Each row of a before or after table is a point. The points were changed in one or more steps. Then noise was added and the rows were shuffled. The steps act on how far a point lies along the listed directions, d1 being the first. Name the steps. A step turns or swaps two directions, mirrors them in a line or flattens them onto one, adds a multiple of one to another, or multiplies one. Angles are multiples of 10 degrees, from the lower direction toward the higher: turns from -170 to 170, lines from 10 to 170 but not 90. Use the fewest steps. Two steps may share a direction if one is a turn and the other turns, adds or multiplies; they go together, in the order done. Otherwise the lowest direction goes first.
In the rows, 128 means zero.

Directions:
(1): [104  68 149]
(2): [186  98 109]
(3): [154 140 190]
Before:
[[100 131 201]
 [107 118 134]
 [144  55 117]
 [151 122  85]
 [161  80 122]
 [138  92 108]
 [107 137 127]
 [ 71 120 174]]
After, 8 rows:
[[116 105 151]
 [157  72 201]
 [110  73 212]
 [ 95  84 111]
 [112 155  82]
 [116 138 145]
 [114  60  97]
 [ 84  17 115]]
Steps: multiply d1 by 2; turn d2 and d3 by -60 degrees

Directions:
(1): [174  86 193 115 161 126]
(2): [113 144 111 147 209  89]
(3): [195 122  86 129 108  77]
(4): [ 89 126 167 121  96  56]
(5): [102  45 100 159 126 127]
(6): [143 147 154 216 114 131]
Before:
[[ 79 119 126 185 126 123]
 [173 143 134 185 127  99]
 [105 138 150 106 123  88]
 [136   7  81 158 143 144]
 [130 101 158 246 122 100]
 [ 87  76 178 112 164 177]
 [ 79 140 102 149 173  90]
 [152  75  66 143 177 151]
 [154 129 121 152 126 115]
 [110 160 147 152  72 142]
 [ 71 110 189 101 113 184]
 [125 185 136 106 164 149]
 [104 185 152 114 187 151]]
After (13 x 6):
[[ 79 137 143 180 128 116]
 [ 72  96 186 103 110 188]
 [113 147 190  90  91  23]
 [173 136 128 185 133 104]
 [122 158 106 119 177 181]
 [126 121 175 236 111  79]
 [110  85 105 133 141 141]
 [156 129 121 149 121 112]
 [119 121 117 166  81 178]
 [107 153 127 127 199 183]
 [133 183 159  95 133  62]
 [ 76 139 100 149 175  92]
 [ 77 109 210  88 154 143]]
Steps: swap d4 and d5

Directions:
(1): [ 84 173 186 185 113 138 116  92]
(2): [144 155 124 144  44 104 155 181]
(3): [125 146 127  95 102 169  39 153]
(4): [ 88  94 188 114 151 134 143 199]
Before (11 x 8):
[[144 135 118 131 134 140 120 121]
 [141 139 115 170 115  87 231  91]
 [ 68 139 201 226 204 103 180  90]
 [ 83 138 227 191 114 108 207 166]
 [138 106 179 113 156 146 125 180]
 [133 159 172 166 106 109 182 104]
 [135 117  95  86 185 133  85  98]
 [ 75 138 205 145 166 149  80 100]
 [125 126 132 133 160 153 129 144]
 [ 68 162 224 193 160  96 185 143]
 [149 124 107 101 128 162 113 132]]
After (11 x 8):
[[144 146 106  95  83 112 102 186]
 [ 93 185 181 204 140  91 176 102]
 [ 93 135 199 192 162 115 192  87]
 [141 119 119 100 125 162 116 151]
 [140 157 154 166 136 115 170  54]
 [136 107 183 112 148 146 127 192]
 [111 188 167 162  63 127  82 122]
 [115 199 153 248  82  78 183 110]
 [139 132 113 169 140  92 228  69]
 [131 137 132 138 128 145 132 167]
 [145 138 120 132 125 137 121 130]]
Steps: add -0.7 times d1 to d4; mirror d2 and d3 in the line at 100 degrees
